Each row of a before or after table is a point. One or more steps were done to the points. Then noise was added and the rows were shuffled. The steps act on columns, c1 being the first. Write out the steps. A step turns or swaps two columns, mirrors them in a line or flattens them onto one, adds a multiple of one to another, or multiplies or shifts one. Angles are multiples of 10 degrees, from the lower column toward the higher: turns from -170 to 170, lines from 10 to 170 but not 90. Use the fewest steps. Two steps may share a column if one is a turn and the other turns, adds or multiplies; they go together, in the order done. Otherwise the lowest column goes first.
In the rows, zero is written as 128.

Before:
[[131 130 145]
 [172 166 148]
 [ 77  56  93]
 [ 58 108  64]
 [138  93 147]
 [117 100 136]
 [106  80  77]
 [141 152 147]
 [121 129 153]]
After (9 x 3):
[[106 114 143]
 [120 200  33]
 [124  74 146]
 [112 117  71]
 [115  98 129]
 [145 133  74]
 [150 120 176]
 [125 127 150]
 [121 113 142]]
Steps: turn c1 and c3 by 40 degrees; add -1 times c3 to c2

Before:
[[141  80 142 120 109 133 113 116 105]
 [111 112 152 176 120 107 127 140 128]
 [183  95  99 155 119 124 114 142 141]
 [165 150 163 133 128 107 113 150 131]
 [128 134 157 147 161 101 133 127 132]
 [146 135 116 150 112 110 120 120  92]
 [107 124 144 122 119 115  97 112  93]
 [137 101  86 108 127  73 188 182 110]
 [149 116 153 124 130 131 109 159 147]
 [127 112 143 158 101  99  93 109  96]
 [183 154 153 133 122 141 142 155 167]
 [104 168 118  82 119  88 126 139 125]
 [157 142  83 148 141 143 105 177 123]]
After, 13 rows:
[[ 97 129 156 112  83 128 155 157 164]
 [122 175 101  91 139  99 128 140 107]
 [ 95  78  99 143  96 140  99 146 150]
 [104 113 127 164 149  95  59 109 116]
 [104 130 106 167 123 120 117 119 109]
 [158 130 140 138 107  84 141 125 142]
 [103 134 147 131  92  94  99 154 135]
 [132 117 136 169 151  97 131 143 155]
 [123 101 152 112 114 118  90 157 141]
 [114  76 143 131 141 123  97 109 107]
 [131 132 135 140 155 111  68 114  96]
 [126 132  97 148  87 162  77 175 130]
 [125 102  65 116 131 101 246 185  99]]
Steps: turn c1 and c2 by -20 degrees; turn c1 and c5 by -120 degrees; turn c3 and c6 by -30 degrees; turn c4 and c9 by 30 degrees; multiply c7 by 2

Before, 8 rows:
[[136 125 145  93 127 113 145 118 135 136 105 109 153 140]
 [112 119 134 142 135 133 144 122 125 114 128 129 156 139]
 [115 139 141 118 120 149  98 106 134 124 120 113 133 145]
 [123 115 119 113  89 127 129 149 123 149 114 159 123 124]
 [154 107 161 140 134 116 162 155 132 141 145 131 121 106]
 [120 129 149 142 143 141 160  68 132 115 121 118  86 141]
 [140 152 113  99  84 124 111 139 128 103 120 130 101 137]
 [119 140 146 114 117 115 128 113 131 130  92 151 124 160]]
After (8 x 14):
[[109 185 125 154 119 124 121 150 125  99 120 129  60 146]
 [146 146 133 132 133 149 116  85 143 119 120 126 140 160]
 [144  98  89 114 111 116 140 182 126 139 144 134 111  89]
 [148 150 127 126 131 115 148  98 110 114  92 142 118 152]
 [150 119 125 141 140 141 161   8 139 142 120 126  23 118]
 [138 126 112 120 124 113 150 108 148  93 105 125 191 126]
 [122 138 137 107  85 127 126 170  99 113 114 139 116 124]
 [140 113 140 142 125 132 148 116 126 142 128 127 198 125]]
Steps: turn c1 and c3 by -120 degrees; multiply c2 by 1.6; turn c2 and c5 by 40 degrees; turn c4 and c10 by 90 degrees; turn c7 and c14 by -40 degrees; multiply c8 by 2; turn c9 and c12 by 60 degrees; multiply c13 by 2.5

Before (8 x 32):
[[132 200 108 141 166  74  50 115 104 167  95  90 150 101 126 148 146 165
  153  37 168 151 187 127 166 132 106 150 120 101 107 183]
 [ 99 160  88  60 104 129 121 122 101 105 101 164 151 152 132 116 114 120
  141 156 130 156 106 185 129 167  86 106 191 106 110 135]
 [129 119  75  96 137 166  86 112  63 151 121 110 144 117 180 132 135 131
  147 112  73  85 130 109 166 163 166 186 104 129 124 138]
 [130  89 130  88  98 144 155 128 149 121  81 168 140  72 111 119 188 153
  161 155 126 118 104  51 173 141 135 149  62 130 182 111]
 [110 101 145 173 143  87 165 178  94 123 114 109  87  62  93  91 144  89
  159 127 193 142 211 105 152 164 145 160 155 109 114 137]
 [135  79 133 143 153 104 204 118 180 101 102 113  73 158  80 175  87 101
  101  40  84 103 163 147 147 145 124 131 157 191 133 186]
 [195 134 121 104  92  45 179  88 117 169 102 145  86 107  91 135 123 149
  167 128  89  94 105 192 108 148 121 137 137 129 192 159]
 [151  92  98 128 119  91 116  92  91 137 139 147  89 136 158  88 123 157
   77 152  89 178  91 190 183 177 179 106 103  98 149 162]]
After:
[[189  69 123 102  95  47 180 168 117  90 102 145  82  94  93 136 116 150
  163 136  89 105 109 185 109 144 125 134 134 136 197 164]
 [153  38  98 125 109  90 107 133  97 104 149 128 100  89 163  81 127 158
   80 151  93 171  91 196 186 179 148 101 100  95 148 157]
 [135  34 130  84 100 144 161 185 153 102  84  96 129 148 112 129 187 150
  153 151 119 121 106  50 170 140 131 152  65 127 182 110]
 [136 137 108 145 172  70  42 168 107 130  93 186 153 120 122 145 141 161
  157  38 167 155 193 125 171 125 115 145 121 100 108 187]
 [130  62  77 100 142 162  83 146  56 125 124 160 147 112 184 132 137 127
  148 110  71  90 130 110 165 162 144 189 102 127 126 142]
 [ 97  94  81  65 104 129 126 107 100 113  99  82 157 122 137 109 116 121
  146 156 131 150 103 196 131 171 114 107 194 103 102 134]
 [110  43 141 180 144  89 163 170 103 152 111 130  88 197  94  95 142  93
  164 129 188 141 209 110 155 165 136 160 162 107 115 134]
 [136  19 137 137 149 107 199 104 172 158 103 113  76 109  74 181  84 104
  102  36  82  94 165 145 150 144 127 126 157 186 139 192]]
Steps: shift c2 by -60; turn c8 and c14 by 110 degrees; turn c10 and c12 by 130 degrees; multiply c27 by 0.4

Before, 14 rows:
[[133  93 117 126 143 141 120 104 106  92 115 142 145 134 113 143 119 140
  168  99 118 120 156 103 147 110 130 110 133 110 114 130 155 139 116 111
  114 121 123  89 115 127 104 108 118 128 132 121 129 127 127 118 127 134
  133 146 122 118 125 145 146 137 126 116]
 [107 131 102  98 111 136 123 134 147 119 130 137 131 136 128 137 147 101
  135 129 130 138 132 125 138 123 107 145 151 144 167 128 130 127 113 127
  118 143  98 107 127 115 133 130  96 126 116 135 135 103 115 146 118 111
  139 130 132 139 131 116 137 140 116 148]
 [106 118  99 111 120 132 156 120 128  99 134 133 103 138 128 119 137 159
  144 123 138 132 108 135 114 154 138 109 128 134 140 122 122 142 135 144
  111 120 139 152 109 134 133 141 108 129 108 113 144 120 133 111 109 112
  119 104 142 129 143 135 136 124 139 107]
 [132 102 134 114 108 129 117 121 128 113 112 122 166 141 107 104 139 129
  130 121 116 134 124 164 106 114 120 122 150 121 134  95 128 113 147 136
  121 101 110 104 110 141 121 104 110 133 134 145 134 132 126 149 176 132
  141 131 128 128 127 145 115 106 152 120]
 [113 110 143 103 107 129 115 143 149  98 138 108 125 128 119 111 100 106
  138 128 100 107 135 134 120 134 137 136 113 162 146 137 136 116 149 142
   80 126 107 133 127 148 126 151 136 122 103 141 114 122 113 119 118 136
  132 134 106 112 130 141 109 153 140 132]
 [102 137 155 112 121 119 120 136 113 132  98 106 124 128 113  98 150 119
  136 117 126 147 128 123 134 143 109 143 116 150 103 126 148 102 129 141
  126 158 145 140 132 144 120 131 147 131 127 124 163 128 100 110  94 132
  124 112 132 132 104 125 135 130 156 126]
 [118 129 133 148 116 130 140 133 127 106 152 105 142 120 138 102 131 135
  152 117 118 112  95 134 132 101 132 136 176 123 132 100 160 124 140 103
  116 127 142  93 112 132 152 142 106 100 121 130 141 148  97 143 124 145
  126 107 144 128 102 133 101 165 133 136]
 [111 117 134 142 143 127 122 157 144  99 119  97 137 134 156 147 133 143
  151 125 113  95 105 115 107 131 138 111 143 143 144 113 156 145 156 136
  133 131 131 115 122 148 139 106 140 109 108 110 130 142 128 116 123 132
  133 125 140 128 114 124 114 129 132 118]
 [135  80 128 104 114 157 146 125 140 102 119 134 125 122 132 126 118 130
  111 115  94 145 129 147 121 159 130 141 124 165 135 120 159 129 112 114
  125 127 168 151 120 126 146 128 116 140 124 126 121 156 136 142  92 151
  141 121 125 109  91 122 139 159 123  94]
 [113 137 120 133 133 120  99 131 139 131 148 127 112 117  90 110 144 108
  133 127 146 142 113 123 127 148 136 133 156 139 114 105 114 117 124 107
  116 115 156 121 141 129 135 106 138 138 147 116 158 138 137 110 134 149
  117 125 117 124 123 107 128 123 142 123]
 [126 104 133 115 106 126 119 144 140 111 145 142 137 112 151 101 135 141
  127 141 132  96 127 136 132 124 135 117 136 131 118 121 127 119 127 144
  117 136 147 126 114 131 127 130 127 118 121 122 125 138 167 116 157 131
  136 134 153 149 115 158 116 125 111 128]
 [122 112 129 121 131 125 134 131 147 132 133 104 122 143 109 137 119  96
  149 128 157 119 113 121 109 132 127 131 155 129 135 133 145 117 143 143
  117 133 123 139 124 142 112 116 129 131 130 101 143 135 157 110  99 107
  107 127 134 129 114 126 112 161 127 133]
 [129  98 106 101 118 135 108 143 153 128  99 135 144 152 130 147 146 151
  116 124 122 130 125 116 116 130 122 142 147 119 130 126 132 142 155 147
  100 108 113 109 138 147 124 133 120  93 178  89 127 137 127 123 111 135
  148 123 106 130 135 125 116 116 128 166]
 [108 128 122 134 132 134 109 131 139 126 127 115 146 120  99 126 127 137
  117  96 163 108 148 128 114 127 143 126 155 124 132 144 146 156 143 130
  129 124 126 118 119 147 125 123 137 134 129 136 126 154 133 146 136 118
  125  99 115 146 137 140 108 119 141 126]]
After (14 x 64):
[[131 103 133 114 106 130 118 120 126 112 110 123 166 142 108 105 137 124
  132 121 115 134 113 164 107 113 117 122 183 120 128  93 127 115 145 119
  122  99 108 106 111 142 119 105 113 135 134 146 139 132 125 151 175 133
  141 133 126 137 126 143 114 106 149 119]
 [107 129 122 133 133 133 108 131 138 127 127 115 146 120  98 125 138 117
  115  94 163 107 115 130 113 125 137 127 196 123 139 144 147 156 142 135
  130 125 126 118 119 146 124 124 135 133 131 135 147 155 133 145 137 116
  123  99 114 114 134 141 107 120 140 126]
 [129  97 104 102 116 134 108 145 153 129  99 138 143 151 129 148 144 100
  118 123 121 130 104 115 116 130 121 141 173 119 126 127 133 142 158 119
   99 108 112 107 137 147 126 134 120  96 179  89 163 138 126 125 111 137
  147 123 103 136 135 126 118 116 126 165]
 [114 112 141 102 108 128 113 143 149  99 139 108 126 128 119 112  98 139
  137 128 102 107 145 134 119 136 124 136  90 163 153 137 137 116 148  80
   81 126 105 134 127 147 125 150 137 122 105 143 129 121 113 120 119 134
  133 134 104 122 131 140 109 154 141 132]
 [127 102 133 114 104 124 117 144 139 110 146 142 139 111 150 102 146 109
  125 143 133  96 149 136 133 123 141 117 149 130 121 121 127 121 126 115
  117 137 147 125 115 131 128 129 127 118 121 120 111 139 167 115 155 130
  133 133 153 114 117 159 116 125 113 126]
 [136  79 131 104 115 156 147 122 140 101 118 135 122 122 133 124 108 132
  114 113  93 144 125 148 121 159 124 141 118 166 137 119 160 129 111 156
  125 126 170 150 121 125 146 126 115 140 123 125 142 157 137 140  93 151
  142 122 124 133  91 124 139 161 124  94]
 [133  94 119 127 145 142 120 104 104  93 116 142 145 133 113 140 116 126
  169  99 116 121  98 103 147 111 138 110 142 109 113 130 156 137 117 170
  116 121 123  88 114 127 102 109 120 129 134 120 163 126 127 119 127 134
  135 146 123 129 126 145 146 137 126 116]
 [119 129 133 146 115 129 140 134 126 105 152 104 143 120 136 103 132 138
  152 118 116 111 162 134 133 100 127 134 248 123 136 100 159 125 140 178
  117 127 142  92 115 130 152 141 107 103 120 130  65 147  94 142 122 146
  124 108 143 130 102 134  99 166 132 135]
 [105 118 100 111 121 130 154 120 129  99 134 134 102 138 128 118 132  92
  144 123 138 132 133 135 114 154 130 108 126 133 146 123 123 142 135 132
  111 121 140 153 109 134 132 140 107 130 109 114  98 121 133 111 108 112
  120 103 143 134 142 135 136 124 139 107]
 [102 138 155 110 121 117 120 136 113 131  98 107 124 128 113  95 145 130
  136 116 127 149  73 124 133 143 128 142  97 150  91 126 148 100 128  97
  124 156 146 141 134 144 119 130 149 133 125 125 141 128  99 111  93 132
  122 112 132 138 104 126 135 128 155 125]
 [113 137 119 131 133 123 100 132 139 130 149 126 111 119  90 110 139 155
  134 126 147 140 134 123 126 148 142 133 199 139 116 106 115 118 124 145
  114 117 156 120 143 128 135 105 138 137 148 116  74 137 136 108 134 150
  118 124 116 143 122 107 128 125 144 124]
 [111 118 134 141 142 127 122 153 143  99 118  99 137 133 156 148 131 110
  152 125 114  96 133 114 107 130 127 112 166 143 150 113 159 146 154 130
  132 131 131 114 125 148 138 106 141 111 108 109 121 142 129 116 121 131
  133 125 140 132 115 124 116 128 132 117]
 [107 132 101  97 109 137 119 133 147 119 130 136 130 136 127 136 151 151
  135 129 130 139 121 124 138 121  86 144 185 144 160 128 131 126 114 103
  119 144  96 107 127 114 135 129  96 126 116 134 124 103 113 144 118 111
  138 129 131 133 131 118 136 141 116 149]
 [122 111 128 121 130 127 136 131 145 132 130 105 122 144 107 137 121 148
  148 125 156 119 132 121 106 130 123 131 191 129 135 134 146 115 141  70
  120 133 123 138 124 142 114 115 127 131 129 101 100 134 158 111  98 108
  107 127 135 120 114 125 112 159 126 133]]
Steps: add -1.5 times c11 to c23; turn c23 and c49 by 130 degrees; mirror c17 and c58 in the line at 20 degrees; turn c18 and c36 by 150 degrees; multiply c36 by 2; multiply c31 by 1.3; turn c27 and c31 by 30 degrees; multiply c29 by 2.5
